Rows are points. Each table stands for the endless flat space through its points: a line for two points, a plane for three, and so on. Write the one point that lies in both, or say that there is none.
(in the rows, 128 means zero)

First:
[[135 112 138 137]
 [171 106 168 101]]
Second, 2 rows:
[[156 108 159 116]
 [144 112 135 128]]
They share: [153 109 153 119]

First (2 x 6):
[[125 116 101 118 111 101]
 [127 120  95 113 106  94]]
Second (2 x 6):
[[127 126 115 127 114 100]
 [129 133 119 129 113  96]]
They share: [123 112 107 123 116 108]

First:
[[120 170 174  97 138 114 161  99]
 [156 128 150 133 132  96 125 117]
 [102 139 146  91 117 119 159 126]]
Second:
[[126 132 156 102 139  98 144 109]
 [146 138 172 102 124 106 136 104]
 [117 137 146 109 130 107 156 113]]
They share: no point

First, 3 rows:
[[109 139 144 146 141 104 103 139 147]
 [109 139 119 141 146 139 103 154 112]
 [119 143 132 128 143 132 115 161 115]]
Second:
[[116 145 147 131 145 112 114 160 127]
 [125 132 137 132 152 106 131 153 131]
 [122 148 132 125 118 148 102 142 133]]
They share: [119 143 142 130 141 118 115 155 129]

First, 2 rows:
[[141 137 118 123 128 113 126 140 109 144 143 123]
 [153 158 136 108 134 131 144 119 100 156 131 123]]
Second (3 x 12):
[[141 155 147 117 131 103 126 136 109 143 132 118]
 [139 132 102 123 129 130 145 123 115 142 160 140]
 [153 139 131 125 132 106 144 126 128 138 140 129]]
They share: no point

First (2 x 14):
[[167  99 119  94 165 106 150 151 135  96 167 131 149 163]
 [153 111 113 106 155 106 146 143 121 108 153 143 149 149]]
Second, 3 rows:
[[162 104 113 114 156 114 155 146 106 121 149 140 145 157]
 [152 108 107 112 150 106 153 148 102 135 161 146 161 157]
 [134 124 105 110 144  98 139 138 114 121 153 156 161 137]]
They share: [146 117 110 112 150 106 144 139 114 114 146 149 149 142]

First:
[[114 114 150 135 135 111 158 131 114 146 128 128 135 111 144 104 105 121]
 [132 117 141 135 114 102 152 134 111 152 110 107 120 120 144 101  90 112]
 [130 113 149 123 134 108 148 124  99 148 118 135 120 104 148 117  92 124]]
Second:
[[117  92 152 156 126 132 174 139 133 144 149 137 149  82 124  80  77 131]
 [141 108 124 156 142 120 174 155 105 152 137 117 153 110 152  84  93 147]
 [117 120 150 128 126 102 150 127 111 148 115 119 123 120 146 110 105 111]]
They share: [120 115 147 135 128 108 156 132 113 148 122 121 130 114 144 103 100 118]

First:
[[115 114 133 110 156 146 138 130 134 154 102 140 142 137 149 128 143 117
  121 135]
 [121  93 115  98 135 152 147 112 140 133 111 131 145 125 161 116 164 105
  130 147]]
Second, 2 rows:
[[107  87 153 111 168 128 155 108 120 137 117 123 148 153 134 120 145 125
  140 143]
 [115  99 139 107 158 138 149 122 134 145 109 131 148 141 148 122 145 113
  128 139]]
They share: no point

First, 3 rows:
[[143 124 119 125 150 122 110 151 143 130 148 131 131 153 165 122 103 119
  119 147 117 154 151 125]
 [125 112  87 156 146 134 130 155 138 112 161  92 102 139 145 126  97 146
  107 139 148 145 124 140]
 [137 121 102 141 149 125 118 155 144 121 158 110 120 148 154 126 100 131
  113 142 133 148 139 134]]
Second (3 x 24):
[[148 109  84 132 134 114 117 162 132 125 156 113  96 166 156 119 117 127
  122 122 132 149 125 140]
 [154 105  77 134 127 107 119 168 128 126 154 111  92 172 156 119 124 120
  125 116 127 148 126 146]
 [100 101 140 152 150 130 133 162 156  93 144 109 132 122 136 147  65 131
  118 166 132 145 149 104]]
They share: no point

First:
[[161 156 139 121 133 114 120 120  86 153 166 152  96 162 143 147 104 101
  141 131 148 120 136  92]
 [133 138 153 129 143 118 124 134 108 157 160 152 114 152 129 153  98 121
   99 135 142 118 162 110]
 [157 120 183 153 125  82 160 152 126 133 118 140 108 146 135 111 104 121
  141 171 160 124 132 116]]
Second:
[[165 148 155 121 150  81 131 109 110 144 135 137 107 146 155 127 117 112
  146 138 142 127 150  81]
 [139 151 148 139 112 120 138 145  82 148 155 143 100 163 120 140 104 105
  110 148 154 146 148 118]
 [168 143 163 124 151  82 134 115 120 152 142 149 104 147 162 131 113 109
  151 147 144 110 135  89]]
They share: no point

First:
[[ 91 140 136 139 144 141 118 130 142 155 118 124 111 104 143 129 120 111
  121 143 167 115 165 153]
 [117 134 146 115 157 119 154 132 145 133 114 126 113 121 106 124 113 104
  164 147 145 125 119 154]
 [102 152 125 124 136 131 136 135 127 145 126 111 116 115 127 112 134 107
  143 144 157 104 140 169]]
Second:
[[ 99 111 138 114 164  92 169 114 146 110  99 139 143  97 105 140 112  90
  165 157 154 134 137 158]
 [120 150 153 126 149 151 124 147 148 163 126 119  88 130 120 117 111 118
  142 140 153 116 124 146]
 [118 136 155 118 155 137 134 145 152 153 120 127 102 120 106 123 105 110
  148 150 163 120 118 146]]
They share: [110 134 145 122 155 125 144 131 146 139 114 127 112 116 116 127 113 106
 152 146 151 124 132 152]

First:
[[123 106 108 144 148 110 112 143 106 141 108 146 138 114 135 140 123 120
  125 140 119 107 122 130]
 [143  82  80 172 136 130  92 135  82 137 132 154 150 122 151 164  99 148
  101 124  95  87 134 110]]
Second (2 x 24):
[[130  94 100 155 146 112 113 142  94 142 116 150 144 111 135 139 114 129
  115 131 110  98 126 132]
 [134  82  98 163 148 106 125 144  82 146 120 154 150 101 127 125 108 133
  107 121 104  90 128 146]]
They share: [128 100 101 151 145 115 107 141 100 140 114 148 141 116 139 146 117 127
 119 136 113 102 125 125]

First (3 x 24):
[[164 132 124 173 146 151 101 128  77 102  96 135 120 101 153 108 142 126
  142  80 154 119 135  64]
 [114  96 140 123 122 151 105  98 113 132 102 101 106 149 169 116 100 176
  142 134 114 155 151 128]
 [154 126 120 163 146 145 115 134  89 114 108 133 134 113 143 112 136 136
  142  86 140 119 131  78]]
Second, 4 rows:
[[142 101 141 112 128 152  88 117 101 109  99 117 113 122 160 118 119 139
  137 100 125 113 158 120]
 [156  91 147 126 134 162  78 125 109 105 111 121 101 122 146 126 127 127
  151 104 129 117 156 128]
 [115 131 149 144 129 159 115 127 119 146  75 126 109 106 157 126 129 171
  148 101 117 138 122 112]
 [159  91 141 152 141 163  87 127 111 110 123 122 101 130 137 126 129 131
  160 113 133 134 146 120]]
They share: [134 111 130 143 134 148 110 116 101 123 105 117 120 131 156 114 118 156
 142 110 127 137 141 103]

First:
[[137 117 100 134 118 113  82 124 101 139 114 122 140 142 127 131 175 101
  110  99 152  79 139 127]
 [123 119 119 131 133 113  78 130 111 126 121 102 131 149 118 142 165 125
  117 111 148  78 128 122]
 [ 88 111 153  95 159 157 101 163 122 130 109  87 137 153 118 144 101 165
  141 126 143 123  90 139]
 [ 99 114 143 107 152 144  93 154 119 130 113  91 134 152 118 145 120 154
  133 123 146 110 101 133]]
Second (2 x 24):
[[102 108 117 101 126 126 108 131  98 130  93 122 152 148 136 139 132 140
  141 104 155 109 101 154]
 [105 109 122 103 131 133 104 137 104 131 100 115 149 147 130 134 132 135
  136 105 148 107 107 147]]
They share: [108 110 127 105 136 140 100 143 110 132 107 108 146 146 124 129 132 130
 131 106 141 105 113 140]

First:
[[172 133 135 137  75 119 127 139 136 132 127 135 132 163 147 187 130 127
  122 137 154 117 123 165]
 [129 154 147 136 116  93 110 149 106 132  99 162 163 128 138 134 156  94
  102  95 139 126 153 151]
 [150 143 135 135  93 111 125 143 120 128 115 149 146 149 149 161 138 109
  110 117 144 115 135 157]]
Second:
[[122 149 140 153 111 124 107 155 117 125 103 164 169 151 159 142 130 106
  108 100 148 113 155 138]
 [143 152 137 132  90 103 125 134 114 122 106 149 151 145 141 148 142 103
   99 109 127 116 134 156]]
They share: no point

First:
[[151 106 117 121 124 107 119 143 134 151 115 126  96 120 107 127 116 124
  108 127 157 109 119 159]
 [157  94 129 117 114  93 105 137 138 145 123 116 108 118 115 125 130 134
   94 127 147  95 113 149]]
Second, 3 rows:
[[154  92 111 127 113 102 118 112 126 134 115 123 112 139 119 128 119 143
  103 131 138 102 102 152]
 [162 106 123 105 119 102 102 154 140 148 127 117  98 111 113 128 121 129
   99 123 152  90 130 144]
 [154  88 105 131 110 103 121  98 121 127 113 124 117 149 123 129 117 150
  104 133 131 102  95 151]]
They share: [154 100 123 119 119 100 112 140 136 148 119 121 102 119 111 126 123 129
 101 127 152 102 116 154]

First, 3 rows:
[[129 131 164 159 107 159 106 137 140 129  98 167 140  94 122 119 142 144
  145 104 128 143  93 132]
 [132 134 161 153 113 165 112 149 146 132 113 161 128 112 125 128 154 153
  142  86 146 164 108 153]
 [112 102 153 153  97 133 116 137 122 108  85 141 172  84 113 104 142 141
  138 130 126 132  84 129]]
Second (3 x 24):
[[121 118 151 159 115 149 107 158 130 122 108 136 151  97 108 128 161 162
  143 101 149 144  92 159]
 [129 130 164 160 125 144 116 141 122 125 123 145 164  79  98 128 157 144
  137 119 134 143  81 166]
 [110  93 148 130  80 141 135 141 141 103  81 147 148 126 143  94 141 140
  130 106 142 173 122 126]]
They share: [119 112 153 149 105 145 119 148 132 116 102 142 153 103 118 116 153 150
 137 107 143 154 100 149]

First, 4 rows:
[[112 115 146 150 143 118 118  97 108 121 140 130 144 126 155 131 131 100
  115 148 107 122 128 123]
 [ 99 128 160 154 148 137 116  94 101 106 156 110 134 114 145 123 133 115
  135 164 116 128 117 104]
 [139 134 160 144 138 147 122 112  97 145 158 104 151 136 142 151 132 153
  121 158 130  98 127 143]
 [150 137 160 142 135 152 124 117  96 155 160 100 154 142 141 159 131 166
  119 158 135  90 130 153]]
Second, 3 rows:
[[134 144 154 171 135 138 129 108 110 137 164 136 165 169 158 150 105 133
   98 173  95 110 116 116]
 [145 140 153 159 130 137 133 109 117 139 154 120 153 153 156 145 123 130
  111 161 108 117 117 130]
 [154 119 144 131 125 143 129 108 120 152 129  86 130 119 143 140 160 133
  138 138 145 110 136 166]]
They share: no point

First, 3 rows:
[[ 92 156 148 131 161 116 132 137 114 141  91 119 148 167  81 113 132 175
  125 104 100 117 165 140]
 [ 98 138 139 140 140 131 141 140  99 138 103  98 154 149  96 116 117 160
  107 116 118 102 165 131]
 [103 141 133 149 166 130 120 132 118 155 101 133 147 167 107 135 139 152
  116 120 115 121 147 149]]
Second:
[[109 129 123 162 152 146 126 129 108 153 109 122 146 155 115 144 124 139
  107 130 133 104 140 148]
 [103 129 135 141 152 128 126 144 108 153 109 113 161 155 121 123 139 148
   98 124 115 125 161 133]]
They share: [107 129 127 155 152 140 126 134 108 153 109 119 151 155 117 137 129 142
 104 128 127 111 147 143]

First (2 x 24):
[[126 162 152 108 110 126 144 150 137 129 102  99 135 152 117 149 106 153
  101 107 119  98 161 124]
 [120 150 146 104 120 128 148 142 139 129  98 113 127 140 107 155  96 153
  111  95 111 104 149 134]]
Second (2 x 24):
[[132 144 140 106 103 106 134 152 126 117  97 124 149 140 109 164  95 132
  124 116  94  92 176 114]
 [129 148 143 106 107 113 138 150 130 121  98 118 143 142 110 160  97 139
  118 111 101  95 169 119]]
They share: [123 156 149 106 115 127 146 146 138 129 100 106 131 146 112 152 101 153
 106 101 115 101 155 129]

First, 4 rows:
[[152 109 112 171 125 116  86 106 101 137 123 103 148 149  86 143 169 106
  151 126  86 136 133  97]
 [133 123 121 158 133 120 101  97 100 138 146 110 159 167  91 124 145 100
  171 149  90 151 168 122]
 [110 126 131 140 139 118 118 100 100 144 164 119 167 174  99 110 128 102
  174 165 101 156 189 143]
 [144  92 111 164 116 109 102 126 100 151 125 107 153 143  85 147 169 111
  130 127  93 131 126 105]]
Second:
[[109 122 138 137 122 109 105 127  91 154 126 112 140 149  92 142 167 119
  130 132 103 130 141 114]
 [129  94 118 149 150 109 101 103 115 134 154 120 164 145 112 114 143 115
  158 144 111 134 153 118]]
They share: [119 108 128 143 136 109 103 115 103 144 140 116 152 147 102 128 155 117
 144 138 107 132 147 116]

First, 4 rows:
[[150 112 173 150 109  93  98 128 143 115 116 111 160 111 106 136 129 134
  148 107 118 144 127 121]
 [160 116 151 121 144 123 121 129 144 129 142 121 175 126 122 155 100 151
  127 116 121 126 119 123]
 [174 115 168 152 104 117  79 110 122 103 109 115 143 129 141 185 131 121
  119 109  81 160  98 158]
 [144 121 120 101 155  99 142  89 119  97 145  97 146 138 135 140  80 166
   86 124 132 118 116 110]]
Second:
[[186 101 124 122 131  71 110 109 131 105 144 110 161 143  98 143 111 138
  120 109 121 140 100 115]
 [102 148 161 120 137 139 123 110 122  98 117  94 136 113 156 137 108 169
  113 114 104 138 143 138]
 [134 129 127 114 124  99 140  90 124  88 122  91 159 142 124 143  96 152
   99  89 110 155 122 114]
 [152 142 119  99 111  84 168  83 107  90 130 112 187 148 129 131  77 156
   95  72 104 148 117 101]
 [102 120 154 135 138 136 116  96 142  93 106  73 129 125 139 167 106 150
   96 116 119 151 133 130]]
They share: [153 117 146 125 133 104 117 108 129 107 131 107 153 128 127 149 104 148
 113 116 118 133 116 123]

First (6 x 24):
[[118 177 141 123 135 147 124 143 108  92 104 114 150 102 168 110 130 133
  105 107 147 161  77 112]
 [117 149 123 121 148 140 137 152  79 104  97 107 123 125 150 122 146 124
  121 130 110 157  87 114]
 [106 182 153 116 120 152 143 123 137 101 107 104 161  86 166 118 115 147
   82  98 140 147 104 103]
 [ 92 169 132 110 136 150 169 130 130 115 110  98 148  97 147 130 130 160
   79 115 104 138 130 100]
 [107 142 138 128 149 118 156 122  92  86  75  79 159  97 165 149 120 115
  110 120 121 138  94  74]
 [137 168 164 117 101 157 108 133 105 107 101 117 126 111 169 102 117 113
  113 105 146 165  72 130]]
Second, 5 rows:
[[115 143 125 115 128 131 133 143 123 103  86 106 134 110 142 138 136 150
   90 111 106 143  95 122]
 [ 66 189 138 118 136 189 150 156  80  84 125 110 144  70 179  97 135  89
  145 114 118 147  90 123]
 [ 98 155 157 109 153 164 146 130 125 129 106  84 117 103 154 115 141 143
  106  94  85 160 122  95]
 [119 141 102 121 112 112 123 147 115  73  72 125 159 118 127 147 128 150
   81 137 127 127  83 132]
 [110 136 132 107 138 134 137 121 119 128  98  94 131 126 127 122 116 156
   87  99  87 147 107 115]]
They share: no point

First:
[[141 132 136  87 111 105 126 167 121 143 144 146 110 134 130 124 118 140
  116 115 125 128 147 136]
 [131 150 150  99  95  85 106 163 131 129 126 146 102 138 136 140 126 144
  114 107 125 118 153 124]
 [145 157 109 110 150  97 137 157  73 140 129 170 129 116 112 116 108 153
  135  90 167 103 194 123]
 [155 114 134 119  95 133 160 127 113 165 130 164 138 148  90 138 120 124
  116  83 159  92 157  88]
 [139 117 153  80  84 109 123 165 151 148 149 138 103 148 134 132 128 127
  103 120 107 135 122 133]]
Second, 3 rows:
[[131 127 147 101 106 128 106 165 126 158 137 146 105 114 101 153 114 116
  132 108 132 132 159 137]
 [134 137 151 112  96 135 123 164 107 155 138 139 122 124  92 146 108 116
  118 102 123 136 159 123]
 [153 142 146 114  91 114 156 146  80 136 135 132 141 150 105 118 105 137
   97  99 129 117 145  95]]
They share: no point

First (3 x 24):
[[160 114 123 145 141 127 138 111 130  91 134 122 131 140 102 125 127 126
  110 150 131 117 127 140]
 [158 127 102 165 146 118 108  97 147  97 121  92  98 155 116 116 128 123
  111 138 146  93 134 140]
 [148 147 117 130 111 118 138 132 127 127 131 122 128 140 126 101 103 138
  101 138 161 108 109 170]]
Second (2 x 24):
[[165 107  92 137 156 139 105 102 142 115 131 119 102 149 123 127 109 116
  105 139 145  87 146 157]
 [150 142 127 157 121 109 140 117 132  95 126 104 127 144 108 107 129 136
  110 144 145 117 111 142]]
They share: [156 128 113 149 135 121 126 111 136 103 128 110 117 146 114 115 121 128
 108 142 145 105 125 148]

First (3 x 24):
[[162 129 135 118 112 129  97 121 122 109 169 153 148  86 119 111 118 145
   96 119 108 121  93 126]
 [143 141 139 118 120 100 106 126 131 113 143 150 127 102 145 123 140 125
  120 132 136 127 107 119]
 [156 129 135 118 104 127  99 131 108 117 157 139 146  94 115 119 122 137
  104 129 108 125  97 120]]
Second (5 x 24):
[[158 145 130 105  91 144 106 166 118 134 156 149 132 103 122 126 126 122
  122 140 111 140 107 137]
 [176 145 130  93  88 138  58 124 112 104 159 137 144  91 101 150  66 146
   98 146 126 152  86 116]
 [138 129 145 116 129  95  95 112 101 127 133 124 140 101 127 113 141 141
  113 136 117 106 109 105]
 [145 121 131  99 119 117 111 129 110 138 129 125 130 103 115  99 148 111
  111 142 116  96 102 111]
 [166 120 129 100  95 140  87 123 112 113 151 122 138  90 101 119 106 114
  104 144 117 115  83 110]]
They share: no point

First (5 x 24):
[[144 159 185 111 132 160 129 166 131 146  74 130  84 132  70 154 129 118
  123 180 142 194 104 156]
 [147 145 161 153 134 119 158 126 136 141  96 161 106 108 107 120  97 125
  112 143 153 153  96 127]
 [130 106 161 100 118 125 114 189 146 135 118  97 105  99  92 120 142 104
  101 129 146 157 130 196]
 [143 122 176 128 131 125 134 175 118 134 119 114  98 103  89 117 132 115
  101 150 156 154 136 187]
 [132 118 149 117 126 112 120 158 173 146 101 126 113  95 106 119 127 108
  103 111 143 153  91 156]]
Second, 3 rows:
[[127 125 160 123 109 123 147 152 149 127 106 134 107 110 105 127 107 118
  106 127 156 156 121 153]
 [135 111 171 133 117 132 141 165 149 136 119 122 114 108  84 127 108 109
  113 134 151 145 115 139]
 [147 123 150 133 135 117 135 150 137 145 110 134 111  96 105 109 117 112
  110 137 142 148 103 157]]
They share: [137 124 155 128 122 120 141 151 143 136 108 134 109 103 105 118 112 115
 108 132 149 152 112 155]

First:
[[176 100 135 151  98 121 137 113  97 124 136 119  88 135 112 135 121 134
  123 141 100 114 144 155]
 [178  81 122 125  85 114 126 117  95 109 127 130 102 127  87 117 126 154
  140 132  80  94 126 138]
 [134 115 160 159 123 113 155 110 134 103 170 122 111 122 146 103  92  92
  112 147 108 128 154 136]
 [164  74 122 122  84 116 127 112 111 104 141 132 101 129  92 102 120 148
  139 125  77  94 126 129]
 [138  93 141 168 101 136 147  93 142 131 183 113  64 154 148 112 105 102
  104 125 111 132 160 150]]
Second, 2 rows:
[[146 112 145 167 110 130 162 112 122 122 141 117  95 132 117 125 105 110
  111 160  92 122 146 137]
 [158 108 157 143 118 102 134 112 114  98 169 125 111 120 145 109 101 110
  123 132 116 122 154 149]]
They share: [152 110 151 155 114 116 148 112 118 110 155 121 103 126 131 117 103 110
 117 146 104 122 150 143]

First, 4 rows:
[[124 122 154 101  99 153 154  92 144 156 127 107 127  86 125 127 152 132
  167 149 151 116 132 128]
 [128 118 156 111 125 153 146  84 148 164 135 101 131  96 131 147 160 130
  147 133 159 102 124 124]
 [110 100 153 124 150 141 118  92 122 152 155 110 145 129 142 161 136 125
  137 121 163 103 100 114]
 [121 116 144 106 107 156 146  91 121 154 145 105 134 106 136 134 141 116
  171 150 155 123 125 110]]
Second (3 x 24):
[[100 111 168 112 118 137 134 102 134 152 143 120 132 111 139 146 140 128
  145 135 144 122 112 134]
 [ 96 107 140 116 130 149 122  90 126 152 163 116 140 127 135 118 116 128
  149 147 172  98 112 110]
 [124  83 120 124 158 141  98  94 106 124 139 108 164 127 115 134 108 152
  165 123 188  78  92  98]]
They share: [106 104 156 115 128 138 125 100 127 145 142 117 140 115 133 143 132 134
 150 132 155 111 107 125]

First, 5 rows:
[[157  98 147  96 160 106 190 137 179 101 158 128 125 116  81 155 175  61
   76 125 119 133 122 163]
 [151  89 147 165 127 175 121 125 155 164  89 113  92 131 171 101 130 133
  127 155 152 160 128 136]
 [165 105 131 169 131 181 135 133 175 140  83 131 106 135 161 113 138 139
  123 153 158 168 116 150]
 [168 104 134 167 134 167 150 139 189 125  92 139 112 131 144 129 149 127
  116 150 156 161 106 160]
 [154  98 157 118 151 117 175 141 176 118 142 120 109 109  99 145 175  73
   85 131 129 141 119 159]]
Second:
[[135 121 145 129 170 122 167 151 164 172 117 162 180 149 120 147 168 151
  105 142 148 180 134 145]
 [175 111 129 123 158 162 133 111 184 102 119 128 128 117 136 137 132  93
  141 110 156 142 110 169]
 [151  99 146 113 180 168 124 145 151 127 136 146 125 149 124 140 161  96
   96 134 114 161 140 134]
 [159 110 124 113 130 142 173  93 167 132 102  96 106 117 130 102 113 110
  118 147 153 140 124 165]
 [173  97  96  95 134 152 156 115 197 119 106 116 123 145 136 122  93  98
  104 146 178 127 146 178]
 [135  72 109  79 144 156 152 157 148 149 137 136 113 175 128 133 122  97
   59 159 129 135 176 128]]
They share: no point
